Each row of a before or after table is a point. One or more steps were done to the points. Then noise was added and the rows were shuffled. The steps act on columns, c1 being the first. Name the steps. A step turns or swaps two columns, mirrors them in a line or flattens them onto one, adds a multiple of one to another, or multiplies or shifts one. Angles are multiples of 10 degrees, from the lower column toward the higher: turns from -170 to 170, lines from 10 to 170 but not 90. Use the fewest steps. Two steps may share a column if one is a turn and the other turns, adds or multiplies; they go together, in the order done. Otherwise the lowest column goes first.
In the rows, 128 means zero.

Before, 10 rows:
[[127 127 118]
 [100  79  94]
 [133 104 123]
 [170 158 125]
 [167 130 158]
 [ 90 115 136]
 [122 185 138]
 [131 126 121]
 [201 115 166]
 [118  92  85]]
After:
[[130 133 124]
 [143 115 104]
 [128 183 139]
 [143 102 140]
 [128 144 145]
 [109 129 143]
 [126  90  84]
 [158 102 157]
 [119 180 153]
 [129 138 125]]
Steps: multiply c1 by 0.4; mirror c2 and c3 in the line at 120 degrees

Before:
[[120 148 132 108 145 132 162 102]
 [136 114 100 100 143 128  97 146]
 [119 150 158 111 148 170 136 100]
 [124 135 152 149 165 140 125 135]
 [128 166 113 141 127 114 147 106]
 [157 104 135  90 126 171 115 147]
 [131 135 169 110 161 162 167 145]
 [117 101 123 105 115 129 136 119]
 [147 134 140  97 119 162 134 146]
 [144 152 102 151 153 137 110 105]
 [146  98 148 107 109 121 127 135]
 [ 97 163 148 127 140 119 129 107]
 [155 160 110 143 153 117 105 104]
 [121 148 134 113 169 117  99  93]]
After:
[[115 117 131 204 116 122 134 123]
 [120  75 163 204 149 141 136 144]
 [112 121 122 200 148 146 129 136]
 [149 147 135  53 146 102 110 102]
 [162  92 161 174 131 164 170 145]
 [147  83 170 158 121 155 137  98]
 [145  83 136 169 122 136 165 100]
 [139 100 120 116  96 149 127 106]
 [150 122 117  74 154 110 104 103]
 [171  85 118 156 122 135 100  92]
 [163 153 137  68 124 153 125 133]
 [128 112 115  73 130 114 147 108]
 [146  97 125 208 135  97  94 147]
 [122  91 171 241 159 136 114 146]]
Steps: swap c1 and c5; multiply c4 by 3; turn c2 and c4 by -150 degrees; swap c3 and c6

Before (10 x 14):
[[178 159 104 109 128 174 117 135 173 127 140 158 120  84]
 [144 164 114 128 176 133 117  98 123 112  95 127 120 133]
 [141 128 157 113 111 160 119  79 127 128 133 102 164 135]
 [132  73 153 137 106 108 145 124 154  97 125 128 103 103]
 [136 182 138 126 135 136 114 151 188 143 139 148 146 125]
 [115 151 107 112 139 114 123 163 143 130 124 136 115  89]
 [168 132 117 138 105 115 107 141  72 130 117 147 119 148]
 [148  99 118 168 120 192 157 106 151 159 122 113 169 114]
 [ 74 109  94 147 115 113 152 140 148  95 150 103 168 111]
 [110 141 103  98 125 134 143  83 155 113 137 152 125  92]]
After:
[[153 156 103  90 124 165 108 102 128 122 157 127 115  93]
 [248 170 103  94 129 101  89 127 132 134 173 138 122  83]
 [135 159 107 110 139 108 150 151 137 138 141 124 122  89]
 [113 100  93 159 115 143 139 153 114  75 154 121 129 111]
 [119 164 114 129 175 135 119  98 157 123 112 127 111 134]
 [141 135 157 133 112 139  90  85 124 100 129  99 152 136]
 [ 85 125 117 123 106 111 149 124 119 136  72 149 124 148]
 [226 183 137 113 135 101 128 137 138 124 188 141 152 125]
 [177  79 118 168 120 141  56 129 142 115 147 144 178 114]
 [167  70 154 134 106 149 141 135 139 128 152 134  89 102]]
Steps: turn c9 and c11 by 70 degrees; add 1.5 times c11 to c1; add -0.5 times c4 to c2; turn c4 and c12 by 40 degrees; turn c7 and c8 by 40 degrees; turn c6 and c7 by -110 degrees; turn c10 and c13 by 50 degrees

Before, 10 rows:
[[149 130 121 116 169 134  80 132 151 119 147 116 131 137 117 104 147 119
  127 110 147 150 157 129]
 [131  96 144 114 157 137 115 130 134 119 149  76 133 154 131  90 113 113
  146 129 162 150 136 122]
 [176 130 109 109 141 110 103 143 136 112 135 115 164 142 108 125 124 132
  126 117 150 165 175  91]
 [131  96 143 104  93 149 145  94 111 160 101 106 136 131 146 101 162 103
  164 144 131 127 100 156]
 [146 151  98 156  87 110 118 124 158 164 152 115 166 159 118 121 137 139
  105 125 118 141 165 111]
 [120 107 142  93 117 148 174  91 106 150 108 132 122 114 141 104 125 121
  120 146 119  99 103 145]
 [139 145 118 117 133 115 129 136 162 151 162 135 181 143 110 153 133 148
  128 114 127 159 143 115]
 [160 137 130 136 125 126 119 153 156 146 141 108 142 133  82 139 142 161
  113 107 141 152 154  99]
 [102 125 123 127 122 143 164 112 114 129 111 131 151 114 123 146 142 131
  144  95 107  95 117 100]
 [119 105 168 105 106 154 138  91 113 148 122 119 127 116 130 131 128  83
  139 140 108 112 114 123]]
After, 10 rows:
[[149 145 105 120 171 135 130 105 150 120 144 116 128 139 117 107 147 118
  117 114 144 149  72 129]
 [160 145 134 146 123 127 126  92 154 143 125 106 140 134  80 140 140 160
  122 109 142 151 119  99]
 [129 130 176 104 153 139 127 121 133 119 187  78 130 137 131  91 112 113
  126 113 159 152 113 123]
 [101 109 111 114 122 142 141 147 114 131 117 128 151 136 124 148 142 132
  137 114 105  96 163  97]
 [131  89 173  85  93 151 135 172 111 160 150 106 138 118 147 102 165 105
  134 135 133 125 144 156]
 [178 135  75 116 143 108 143  87 135 112 132 113 161 138 109 125 124 131
  113 112 152 166  96  90]
 [146 159  41 165  85 112 152 108 158 166 117 115 168 141 119 119 138 137
  134 113 119 142 109 114]
 [120  99 169 110 117 147 152 170 105 148 141 133 124 113 143 105 126 120
   95 146 121  98 169 146]
 [118 112 247 108 110 153 145 167 114 147 152 118 126 115 130 132 126  82
  119 141 108 113 130 123]
 [139 165  99 120 132 114 134 111 161 152 130 134 180 140 108 153 131 151
  117 115 130 159 126 115]]
Steps: turn c2 and c11 by -60 degrees; multiply c11 by 1.6; multiply c3 by 3; turn c4 and c19 by 50 degrees; turn c8 and c23 by 140 degrees; turn c7 and c23 by 70 degrees; flatten c14 and c20 onto the line at 130 degrees
